Each row is a point. The window is the flat piece filled in between its corners: a triangle in 3 columns, a solid with four corners in 4, and so on. A path goes straight from each point to the next, and from the last back to the first. List the points from which the path goes on through the window.

Window (3 x 3):
array([[-55,  32, -43],
       [ 26, -38,  22],
       [-29, -10,  48]])
Path:
(1): [ 8, -4, 70]
(2): [-21,  36, -25]
(3): [-74,  13, -32]
(4): [-85, -20, -10]
(5): [-63,  63, -17]
(6): [-57,  67, -26]
(7): [-54,   6, -23]
(8): [ -5, -65,  11]
Through the window after points: 2

Window:
array([[  -5,  -85,   17,   -2,  -35,  -46],
       [  45,   46,   23,  -64,   31, -124],
       [  18,   54,   24,  -11,   65,  -46],
       [   1,   -5,  -48,   41,  -29,   26],
       [  11,   14,   -8,  -68,   29,   30],
       [  51,   21,  -69,    9,   68,   70]])
Path:
(1): [ 52, -23,  50,  40,   0,  21]
(2): [-24,  14, -64, -32,   4, -17]
(3): [-32, -20, -32, -64,  52, -79]
(4): [ 21,  10,  43, -12,  -3, -21]
(5): [ 48,   6,  56, -16,  10, -55]
(6): [  4,  15, -40, -53,  16, -97]
(7): [-15, -36, -25, -12,  28, -11]
(8): [ 53, -21,  44, -24, -82, -10]
Through the window after points: 1, 5, 7

Window:
array([[  52,   -4,   32,   29,   21,  -28,   34,  -78],
       [ -31,   85, -138,  -62,   95,  -21,  -32,  -11],
       [ -11, -122,    0,   59,   48,   55,  -41,   51],
       [  71,   18,  -68,  -48,  -25,    7,   -8,  -53],
       [  18,  -20,   56,  -32,  -57,   11,    8,   24],
       [ -33,   38,  -12,   52,   22,   37,   25,  -48],
       [ -64,  -83,  -29,   36,  -29,   -4,   10,   83],
       [  55,   32,   -4,   19,   33,   23,   73,  -29]])
Path:
(1): [-27, -61, -16,  -1,  31,  17, -10,  -2]
(2): [-64, -34, -35, -23,   0,  54,  94, -28]
(3): [ 42,   0,  22,  15, -15, -13, -20,  33]
(4): [ 40,  40, -55, -12,  -1,   0, -10, -19]
(5): [ 22, -35, -67, -69,  28,  24,  29, -69]
(6): [  3, -26,  11, -21,  -3,  20,  26,  -4]
(7): [ -2,  41,  21,  63, -48,   7, -15,  19]
(8): [ 70,  17,  47, 117,  68, -16,  19,  29]
(9): [-52, -60, -42, -29, -11,  61,  -3, -14]
(10): [-26,  -5,   5, -32,  -3,  25,  39, -49]
(11): [ 34,  56, -37,  30,  -7, -10,   4, -17]
(12): [-12, -48, -27,  42,  13,  16, -45,  53]
Through the window after points: 2, 4, 6, 8

Window (11 x 11):
array([[   5,    1,  105,  -33,   67,  -41,  -27,  -31,   49,  -19,  -55],
       [-112,  -55,    1,  -18,  -67,   16,  -24,   53,  -55,   19,    5],
       [  46,   32,  -20,   25,  -32,   -9,   52,   32,   63,   35,  117],
       [ -58,  -66,  -31,    2,  -18,  -21,  -62,   99, -115,   14,   -5],
       [  -5,  -14,   27, -102,  -26,  -30,  -28,   36,  -42,    9,  -23],
       [  14,   28,   66,  -26,   14,   -3,  -24,  -18,   14,  -88,    4],
       [  15,   53,   41,  -53,   29,  -43,  -41,   44,   83,  -56,  -74],
       [  17,    4,  -57,    3,   21,  -24,   33,  -58,   78,  -33,   69],
       [  44,   64,   -3,   25,  -16,  -33,   30,  -46,   45,  -13,  -10],
       [  -4,   83,   26,  -25,    8,  -51,  -35,  -33,   51,    9,   58],
       [  10,   98,  -13,  -25,   39,   32,   46,  -10,   39,   36,   69]])
Path:
(1): [-11, -35,  10,   9, -32,  27, -59,  37,  -1,  48,  10]
(2): [ 26, -20,  -1, -45,  -8, -17, -75,  13,  21,  41,   0]
(3): [-56,  33,  53, -35, -27, -48,  55,  23, -33, -68,  -6]
(4): [  3,  -2,  36, -38,  17, -48,  57,   6, -20, -36,  32]
(5): [ -22,   42,  -44,   58,  -18,   35, -113,   11,   84,   31,   16]
(6): [  34,    7,   -6,   13,  -60,  -33, -106,   12,   24,   -2,  -26]
(7): [-26,  43,  25, -50,  47, -25,  67,   2,  34,   4,  28]
(8): [-24,  40,  54, -44,  14, -74,  29, -14,  11, -26,  49]
(9): [ 20,  -4, -17,  -9,  15,  56, -98,  29,  58,  12, -26]
(10): [ 29,  21,   9, -51, -37,  10, -54,   5,  15,  25,   8]
(11): [-46,  17,  27, -40,  19, -73,  26,  24,  -9, -19,  27]
(12): [  4,  23, -11,  22,   6, -75,  65,   5,  13,  -5,  80]
(13): [-18, -23,  -2, -25, -58,  69, -74,  72,  -7,  35,   3]
(14): [ 10,  22,  -5,  -3,  14,   5, -20, -26,  49,   5, -10]
(15): [-51,  -4,  79, -77,  23, -91,   5,  37, -11, -76,  -1]
(16): [-38,  56,  -6, -25, -13, -46,  62, -23,  10, -50,  14]
Through the window after points: 10, 12, 16

Window, 14 rows:
array([[ -60,  -23,  -33,   39,   13,   31,   39,   16,  -77,   40,  -10,
          90,   63,  103],
       [  20,    8,   25,    3,  -36,   44,  -42,  -58,  -15, -110,  -10,
          38,  -73,  -72],
       [ -34,    5,  -38,   70,  -30,   -2,   -3,   79,    8,   56,  -65,
          98,    4,   70],
       [  13,  -39,  -31,   39,   11,   36,  -22,   57,   11,  -21,   13,
          56,   57,  103],
       [  13,  -45,   28,   54,   20,  -18,  -18,  -14,   -3,   52,  -49,
          73,   50,   92],
       [  35,   45,  -34,    1,  -26,  -34,  -54,  -53,  -40,  -55,   53,
         -14,  -47,  -63],
       [  20,  -56,   49,   -7,   33,   -6,   56,   69,  -32,   36,   31,
          36,   40,  -25],
       [ -34,   -6,   71,  -40,   24,  -32,  -17,   52,  -32,  -29,  -11,
          11,    7,   53],
       [  34,   11,  -43,  -14,   37,   30,   -8,  -41,  -13,  -55,  -33,
         -29,  -79,  -10],
       [  36,  103,  -33,  -21,   37,   66,  -68,  -59,  -23,  -63,  -14,
           3,    7,  -73],
       [ -26,  -41,   63,  -25,  -28,   47,   22,   20,   -7,   46,   22,
         -59,   70,   30],
       [  -2,   18,  -38,  -40,   -7,   22,   20,   -7,   22,   42,    8,
         108,   26,   79],
       [ -20,  -84,   20,  -96,   -4,  -19,   -9,    5,  -24,  -36,   -8,
         -58,   74,  -73],
       [   9,  -18,   -5,  -35,   20,   49, -114,  -22,  -40,  -21,   10,
           7,  -70,  -42]])
Path:
(1): [ 11, -15,  -2, -24, -18,   7, -22,  25, -36,  20, -11,  30,  35,   5]
(2): [-47,   1,  17,  35,  60,  20,   7, -39,  44, -81,  19,  35,  -4, -13]
(3): [-33, -27,  -7,   7,  22,   5, -37, -14,  -8,  18,   2,  27,  16,  -8]
(4): [ 58, -22,  22, -33, -12,  20, -35,   6, -52, -34, -26,  15,  -8,  32]
(5): [114, -78,  22, -67, -34,  -1, -59,  26, -44,  20, -45,  36,  28,  -1]
(6): [-109,   30,    4,   63,   54,   20,   79,   34,    7,   -3,   44,   13,
    7,   11]
(7): [-73, -33,   6, 105,  21, -20,   9,  29,  52,  -7,  14,  47, -10,  59]
(8): [ 19,  -1,  -2, -51,   9,  14, -14,   9, -41,   3,  -8,   9,  31,   4]
Through the window after points: 3, 5
